Each row of a before or after table is a point. One or more steps were done to the points. Then noise was added and the rows were shuffled. The steps act on how far a point lies along the listed directions, d1 being the first. Name the steps. A step turns or swaps two directions, mirrors them in a line or flattens them onto one, adds a multiple of one to another, or multiplies one. Angles are multiples of 10 degrees, from the lower direction toward the higher: turns from -170 to 170, lines from 10 to 170 but not 90. Use the fewest steps. Two steps may share a direction if one is a turn and the other turns, adds or multiplies; they go together, in the order done. Otherwise the lowest direction goes first.
(in the rows, 128 means zero)

Directions:
(1): [ 88 139 166]
(2): [106  77 120]
(3): [161 108 169]
Before (9 x 3):
[[118  96 124]
 [175 101  96]
 [125 116  81]
 [ 71 134 106]
 [144  88  86]
 [117 169  94]
 [123  91 128]
 [ 90 174  60]
 [104 142 134]]
After:
[[116 155 184]
 [122 126 188]
 [183 137 119]
 [144 115 107]
 [153 120 171]
 [222 119 138]
 [116 104 151]
 [106 107 146]
 [163  78 120]]
Steps: turn d1 and d2 by 40 degrees; turn d1 and d3 by -140 degrees

Directions:
(1): [132 156 186 135]
(2): [130  88 153  84]
(3): [ 77 155 122  98]
(4): [168 160 113  92]
Before, 9 rows:
[[124 125  88 104]
 [184  92 138 106]
 [157 121 135 179]
 [111  84 100  70]
 [149 132 179 136]
 [ 94  94 103 150]
 [116  90  92 149]
 [155 120 111 190]
 [214 145 165 131]]
After:
[[137 157  68 150]
 [202 109 169 126]
 [117 116 103  90]
 [128  83 147  75]
 [126 117  99 154]
 [195 142 117 116]
 [152 149 161 115]
 [140  97 153  84]
 [ 99 128 104  95]]
Steps: multiply d1 by 0.7; turn d3 and d4 by 70 degrees; turn d2 and d4 by 130 degrees

Directions:
(1): [ 97 117  70 116 166 141]
(2): [ 98 150 136 135 103 193]
(3): [136 184 112 176 145 116]
(4): [ 92 169 127  85 108  95]
Before, 10 rows:
[[178 132 140 155 145  92]
 [111   9 122  34 118 214]
 [140  91 116 144 170 155]
 [150 137 113 153 138 152]
 [144 124 162 151 131 157]
 [148 144 147 154 114 105]
 [128 121 127 168 137 161]
 [138 108 165 130 123 162]
 [174  92 141 188 174 154]
 [154  77 153  95 127 163]]
After:
[[114 134  95 147 146 126]
 [137 116 127 127 158 111]
 [132 123 133 156 161 155]
 [135 120 156 140 122 154]
 [153  75 130  81 142 130]
 [151 145 129 141 133 135]
 [177  14 194  32  80 115]
 [111 150  87 136 156 157]
 [145  99 136 112 154 109]
 [138 124 144 154 132 114]]
Steps: turn d1 and d2 by 140 degrees; add 0.3 times d3 to d2; multiply d4 by 0.4

Directions:
(1): [103 145  77 118  79 150 173 141 156]
(2): [109  88 151 102 156 188 129 163 153]
Before, 12 rows:
[[160 192  86 166  81  31 117  68  96]
 [126  88 184  92 162 152  95 148 160]
 [179 185 106 166 101  17 118  56  81]
 [ 94  90 143 114 135 181 127 170 137]
 [138 145 103 151 131  70 143  96 106]
 [121  99 125  97 136 180 134 160 167]
 [125 134  94 139 107 142 147 133 138]
 [139 111 125 111 124 169 136 137 144]
 [124 108 127 113 132 193 153 167 168]
 [159 131 153 139 121 111 113 106 114]
 [133  93 140 134 133 149 112 163 152]
 [137 163 124 149 105  64 129 118  95]]
After (12 x 9):
[[ 95 118 117 119 110 155 134 157 134]
 [129 123 122 142 148  95 137 110 115]
 [114 142  71 117  74 187 189 158 183]
 [161  89 220 115 198 102  51 123 120]
 [137 153 103 143 105  91 113  97 117]
 [167 110 194 146 162 110  78 105  99]
 [116 125  90 101  96 166 160 150 173]
 [124 136 146 135 135  94 126 132 108]
 [100 146  47 132  61 164 188 147 165]
 [142 100 143 147 136 123 104 148 138]
 [131 124 105 120  96 164 154 130 153]
 [179 132 160 152 160  65  86  84  86]]
Steps: multiply d1 by 3; multiply d2 by 0.4

Directions:
(1): [129 129 133 191 162 143 137 159 132 103  61]
(2): [120 122 174 167 145  91  79 109 138 185 133]
Before (11 x 11):
[[133 144  98 144 136 163 166 151 116  77  92]
 [143 136  83  97 116 163 176 165 120  76 117]
 [114 121 161 148 159  95 101 104 146 159 152]
 [143 125 160 143 114 108 107 102 153 175 156]
 [127 126 109 101 101 133 124 144 124 106 137]
 [130 122 150 122 119 121 133 109 130 143 142]
 [116 122 162 113 130 100  91  98 123 164 148]
 [148 120  87 112 109 188 196 153 123  43  99]
 [124 121 139 138 111  98  90 113 132 170 138]
 [113 119 174 154 142 104  96 118 142 178 140]
 [109 137 143 108 123 147 135 123 128 136 140]]
After (11 x 11):
[[122 119 145 121 100  87  78 100 132 188 164]
 [141 123 166 120 100  94  93  85 152 196 189]
 [114 120 167  81 112  85  77  76 122 187 189]
 [129 122 152 102 110 114 128  98 130 155 164]
 [129 126 104  78  89 131 127 136 122 107 158]
 [109 137 140  90 113 145 133 115 127 143 159]
 [145 138  69  98 119 178 192 175 117  55 101]
 [152 122  74 134 123 209 220 177 121   9  59]
 [110 117 185 158 143  94  83 111 145 193 146]
 [134 147  93 188 160 183 182 179 117  46  35]
 [112 119 169 147 156  84  91  95 148 175 165]]
Steps: multiply d1 by 2.5; multiply d2 by 1.3
